Each row of a before or after table is a point. The points were changed in one or more steps. Then noise was added and the rows were shuffled. The steps act on columns, c1 being the first. Name the steps. A step turns or swaps two columns, mirrors them in a line or flattens them onto one, adds a multiple of one to another, or multiplies or shifts one. Angles are multiples of 10 degrees, from the lower column toward the higher: turns from -170 to 170, lines from 10 to 170 but not 90. Use the fewest steps. Two steps may share a column if one is a turn and the other turns, adds or multiplies; they go together, in the order done. Otherwise the lowest column goes first.

Before (8 x 3):
[[ 45  18 -39]
 [-11   1 -57]
 [-12  18  -3]
 [-60 -43   1]
 [ 22  16  48]
 [-23 -80 -13]
 [ 10  41  61]
 [-25  76 -23]]
After:
[[-46   6 -17]
 [-35  -9   9]
 [ 33   3  59]
 [-28  -3  10]
 [-35  -5  50]
 [ -7   1   5]
 [ 29  10 -56]
 [ 38  -4 -29]]
Steps: mirror c1 and c3 in the line at 10 degrees; multiply c2 by 0

Before:
[[  3   8  18 -16]
 [ -7   5   8  -2]
 [ 21  39  -1   0]
 [  1  -4  25 -15]
 [-26   9 -33 -10]
 [ 24  -2 -14   9]
 [ -3  17 -11 -21]
 [ -9 -16 -12 -24]
 [ 37  37  25  16]
 [-18  -1  11 -13]
 [-25   8 -14 -23]
 [ 17  49  -3  15]
 [  5  -4 -21   8]]
After, 13 rows:
[[  0   4 -28   0]
 [-65   4   2   1]
 [ 42 -47   2  27]
 [ -7  13  22   4]
 [ -5 -18  -1  23]
 [-43  40  17  -1]
 [-65 -10  11 -10]
 [-12  -2 -22   5]
 [ 45 -48  23  26]
 [ 33 -29 -16   6]
 [ 27  -2  -2  26]
 [-95  31 -14 -28]
 [  9 -15  -8  -2]]
Steps: multiply c1 by 2.5; turn c1 and c2 by 140 degrees; turn c3 and c4 by -150 degrees

Before (14 x 8):
[[ 67  20 -53   5  48 -14  90 -36]
 [-47  15 -56 -13  39  16  24 -48]
 [ 16  12 -51  19  49 -41  44 -24]
 [-32  48 -68 -23   0  -3 -32 -32]
 [ 27   1 -61  13   2  -5  35 -32]
 [ 42 -24 -35   7  -4 -22  38  -2]
 [-22  62 -26   7  24   0   9 -15]
 [-39  15   2 -27   7  13 -27 -48]
 [-41  53 -20 -31 -26  11   6 -23]
 [-21 -10  35  41 -72  16 -33   3]
 [ 48 -49 -33  54  -8   2  78  56]
 [ 51  -8 -27  21  25  19  11  24]
 [-37  41 -24 -73  20 -13  -6  -1]
 [-50 -17  46  30 -74 -20 -56  35]]
After, 14 rows:
[[ 29  65 -50  -7   7 -22  93 -33]
 [-57  -3  17 -45   4 -14  19   4]
 [ -5 -21  13  45  -4  26 -46   2]
 [ 43  17 -19 -16   6 -22  50  -2]
 [ 41  33   0   4  -4  12  27  24]
 [-65   4   3   3  -3  14  16 -22]
 [-58   5  60   3   2  -4  42 -33]
 [-62  23   6  39   1  -8  26 -14]
 [ -1  20 -12  21  10 -45  65 -28]
 [-44 -28  10   6   0  10  63 -46]
 [ 15  21   1   4   3  -4  71 -33]
 [-37 -21  23  -9   0  13 -15 -47]
 [ 67   6 -52  18   0   2  68  54]
 [-18 -49  26  39   1  -8 -66  34]]
Steps: turn c1 and c2 by 50 degrees; add -0.5 times c1 to c4; mirror c3 and c7 in the line at 120 degrees; flatten c5 and c6 onto the line at 100 degrees

Before:
[[-49  -6  -5  -4  16 -57 -10  47  25 -42 -25]
 [ 11   5  14  51  30 -46  -5  39 -21 -58  12]
 [ -5   3 -33 -44   9 -29  29 -38  24 -47  41]
 [-14 -15  35 -31  31  36 -61  -6 -33   3  40]
 [ 54 -14 -55  50  52   7 -39 -57 -55  15  19]
 [-36 -30  -4   6   9 -64  29 -45 -15 -29 -20]
 [-51 -25 -39  47  52 -30 -11 -52  10 -14  73]
 [ 57 -20  55   7  60  -3 -23   2  22  22   4]
 [-22 -35  13  39  -2   2  32  26  49 -49 -38]
 [ 36   8  13  20   2  -8  -6  28   8  29  71]
 [-28  58  15 -18  54 -20  25  24 -55   7  37]
 [ 45 -57   4  -2  57  15  22  15 -52  17   2]]
After:
[[  9  -4 -33 -30 -37 -43  28  11 -13 -45 -47]
 [ 24   6 -80  -9  27  22  -6   4 -10  34 -11]
 [ 50  43 -21  -2   2   7 -17  58   3  20  45]
 [ -3  40  30  -4  27  39  27  -3   1 -45  28]
 [ 30 -16 -18 -50  40  48  -5  29   5 -59  12]
 [-27 -18  23 -69 -48   8  28  14  36 -31   2]
 [ 41 -31  -8  13  20  -2  19  56  72  18   4]
 [-35  41  27 -60  46  -5  -9  18  -8 -39   6]
 [ 48 -12   3   5 -54  49 -46  56  37  11 -61]
 [-31 -94 -42 -22  23 -18  24  51 -23   1   9]
 [-53  26 -61 -30 -49  43 -16  49  25 -19 -62]
 [-16  18 -44  40  -4 -30 -64  33  27   3  22]]
Steps: add -0.3 times c10 to c1; turn c2 and c9 by -120 degrees; add -0.7 times c7 to c2; turn c3 and c11 by 110 degrees; swap c4 and c6; swap c5 and c8
